Each row is a point. To make a cloud, some directions were put in groups of two or more. Within a group, all points are equally far from the middle, so they leave a hole (a ring in 2 directions, a hollow ball in 3). The other directions are filled evenly. Then the cloud was stretched, turned, moved and blurred a little. Count the holes, and give their numbers of directions, smallest first.

Cloud (21 x 3)
[[ 13 -36   8]
 [ 28  24  18]
 [-30 -19 -52]
 [-15  28  26]
 [ 19 -29 -33]
 [-35   1  23]
 [ 28  -1 -38]
 [  3  46  12]
 [ 35 -20 -12]
 [  9 -42  -2]
 [-40  47  -8]
 [-37 -27  12]
 [-46  37   0]
 [-39  24  18]
 [-61  -5 -32]
 [  9 -41 -20]
 [-15 -46 -12]
 [-45 -25 -41]
 [ -2 -42   5]
 [-18 -34 -43]
 [-23  46 -39]]
Holes: 1 (3)

Cloud (32 x 4)
[[-43  35   2 -10]
 [ 39 -45 -18  17]
 [  7  22  54  -6]
 [-32  52   9 -10]
 [ -3  56  39  -2]
 [  4  -3 -49 -39]
 [-10  13 -51  24]
 [ 10  46  27 -31]
 [ 17 -53 -33  23]
 [ 15  20 -57   4]
 [ 19 -46 -22  33]
 [  3  -2 -64   4]
 [ 37  16  -3  42]
 [-18  27 -38  28]
 [  3  33 -43  25]
 [-44   8 -10  18]
 [-40 -17  17  10]
 [ 39  26 -39  -4]
 [ 41  23 -10 -28]
 [ 49  16 -22  12]
 [ 47  22 -27  11]
 [-40  -4   4 -29]
 [ 17  24  23  47]
 [-21  23 -38  27]
 [-15  11 -49  25]
 [ 16 -35  23 -29]
 [-36  14 -23  25]
 [ 18   2  19  50]
 [ 15 -16  11  49]
 [ 29 -44 -18  30]
 [ 12 -48 -28  32]
 [  4 -30 -62  -6]]
Holes: 2 (2, 2)

Cloud (48 x 6)
[[-52 -31  61 -12  -2   5]
 [-11 -15 -49  12 -25   8]
 [ 38  12  42  -1  16  13]
 [ 11 -26   7  47  17  -5]
 [-22 -36  53  21 -23  44]
 [-26  32  47  28 -42  22]
 [ 12  39  38  40 -10 -17]
 [  4 -45  32  -8 -21 -46]
 [-11  24  36  -3 -31  54]
 [ 51 -11 -15  39 -15 -12]
 [-59 -19  35  15 -28   8]
 [ 12 -38  37  29  15  31]
 [-46   8  34 -48  -3  27]
 [ 12  16   6 -26  31  54]
 [ 41 -15   0  40 -16 -41]
 [-26 -54  47  12 -21  -7]
 [-37  43 -18 -10  11  10]
 [ 10   2  -4   8  42  44]
 [-45  -4  44 -50  22   5]
 [  7 -16 -59  11  32  -9]
 [-14 -37 -21  -4 -22  46]
 [-18  19  -5 -59  -4  -3]
 [-12  -1 -18  12 -38 -60]
 [  5 -33   8 -48   0 -44]
 [ 21 -29 -21  22  38   3]
 [-22  28  31  10  24 -38]
 [ 51 -34 -11  13 -12  25]
 [-31 -58  29 -31  -1  36]
 [-64 -10  41 -12 -18  24]
 [ -8 -22   2  52 -33 -36]
 [ 26 -35  12  17  -2 -57]
 [-12  13 -18  -3 -33 -60]
 [-33  44  -2 -12 -21  10]
 [ 21 -51  12  13  25 -19]
 [  7  10  39  40   4  38]
 [ -9 -46 -27 -52  10 -13]
 [  0   6 -52   4 -10 -54]
 [-24  19  15 -36 -15 -47]
 [-27 -28  -7  13  -7 -57]
 [ 20 -62   1 -21  34  21]
 [ 24 -33  24  -9 -46  18]
 [-33  -8 -24 -35  45  24]
 [ -3 -15  46 -26 -34 -37]
 [-11  37   6  -9 -28  39]
 [-38 -32   2   3   8 -46]
 [-52  14   3  -5 -11  40]
 [-31  -4  38 -55  11  44]
 [ -4  24  56  31 -33  32]]
Holes: 2 (2, 4)

Cloud (81 x 8)
[[ 12 -65 -39  18 -19  34  23 -32]
 [ 15  -1 -29   1  32  41  30   8]
 [-16  -3 -11  45 -31   7  45 -14]
 [  0  12 -35 -22  40 -12 -34  -6]
 [  7 -40  26  25  -5  -6  12  39]
 [ 13  40  64 -54  39  -3  45 -12]
 [ 17  12  73  16  25  24   7 -28]
 [ 36  -1 -23  10 -25  42 -24   0]
 [ 32  17 -31  -4  45 -15   4   8]
 [-31  -9  50  10 -26  35  -4  26]
 [ 61  33  25 -24  28  -8  10 -26]
 [ -1 -25  35  40 -23  -2  37 -23]
 [  1 -42 -46 -37   5  -9  48 -29]
 [ 49   9  17   7  -8  17 -32  16]
 [  5   4   7 -10 -53  28 -53  13]
 [ 29   9 -40   5 -30  42  28 -24]
 [  1 -21 -22  -4  27 -40  44 -42]
 [-54 -36  11 -20  42   6  39 -28]
 [  3   6  30 -22  18   7 -44  48]
 [ 39 -16  44 -40  -8 -17  11  40]
 [ 25 -41 -31  14   0 -44  23  22]
 [-33 -27 -19   8  -9  -8 -16 -53]
 [-18  -3 -26   1  70 -28  10  19]
 [ 12  -1  34 -34  21  34  60  38]
 [-18 -86  -8  12 -32  30  40  -5]
 [-13 -39 -36 -34 -27 -18 -22  37]
 [ 44  33  -3   1   2   4  38 -40]
 [-42  -9  -7  37 -26   3  17 -32]
 [ 31  11 -11   4  40 -67  27 -47]
 [-27  -1  58  -5 -20  45 -14  -9]
 [ 27   1   9 -38  70 -16  -6  -2]
 [ -1  -7  73  -6  10  51   4 -27]
 [ -5  45 -50  20 -10  33  47  24]
 [ -1 -74  34 -25 -59  32  -6 -32]
 [ -6 -17 -57 -33  -6   0 -15  49]
 [ 14  32  34 -16  72  15  33  16]
 [ 25 -41 -22 -29  24 -15   6 -17]
 [ -2 -84  24   9 -28   9 -14 -19]
 [-23 -39  30  11 -44  -8  10  17]
 [  9   3  44  16  32 -57  13  18]
 [-15 -37  28   4 -55  -5  11 -70]
 [ 46 -29  23 -34  41  -1  25 -14]
 [ 31  18  27   7 -38  23  -8  33]
 [-36 -21  57  11  -7  32 -48  14]
 [-11 -30  14  -7 -82   1 -29  -1]
 [-21 -47  -6  30   7   2   4  34]
 [ 30  13   6   4 -15  43 -16  20]
 [-36   7 -20 -27  15 -29 -27 -25]
 [-40   1  54 -24  -2  18  -9 -25]
 [-32 -10   9 -13  -7 -25  10 -60]
 [-26 -58 -13  22  -7  42  12  56]
 [-17 -19  -9  47  22  49  16  42]
 [-15  20 -44   2  71  -8   4  20]
 [ -8   4   8  29  32  49  -4  51]
 [ 51  22  -1  -2  51 -33  38 -25]
 [  0 -13 -14  -8  45 -61  35 -26]
 [  2   0  18 -47 -29  50  39  10]
 [ 28 -21 -35 -24 -17  -5 -43  36]
 [-15 -26  -3  34 -18  -3  59 -10]
 [ 37   4 -21  41 -11 -27  26  23]
 [-29  60   0   8   1 -23   5   5]
 [ 32   1 -22  21   5  24  36 -55]
 [ 16  -8  32   2 -76   5  20 -24]
 [ -1  23 -44  24   4  33  28 -27]
 [-18 -29  12  53 -61  -3   7  -4]
 [-24 -55   4  -4   4   0 -33 -48]
 [  8  19  14  22 -15  57  42  45]
 [ 38  -1   6  28   0  43   0  -4]
 [  9  -1 -19  -8  42  38  10 -53]
 [-18 -78  -8   3 -65  15  21 -51]
 [  1 -31  47 -54   2 -19  28   9]
 [-11 -16 -25 -41  14  -7 -25  -6]
 [ 20  16  17 -69   4  22  53  19]
 [ 30  50  18 -34  20  -8 -23  -9]
 [-32 -34  -1  -8   2 -27 -26 -38]
 [-35 -21  49 -43  26 -16  21 -22]
 [-13  49 -15  -1  19  -8  50 -41]
 [ 29   3 -16 -10  26  14 -13  31]
 [-22  41 -19   3  16  -8  67 -25]
 [ 31 -35  23  37  -2  34  35 -14]
 [ 12  52 -17   4  33 -25  22 -41]]
Holes: 1 (4)
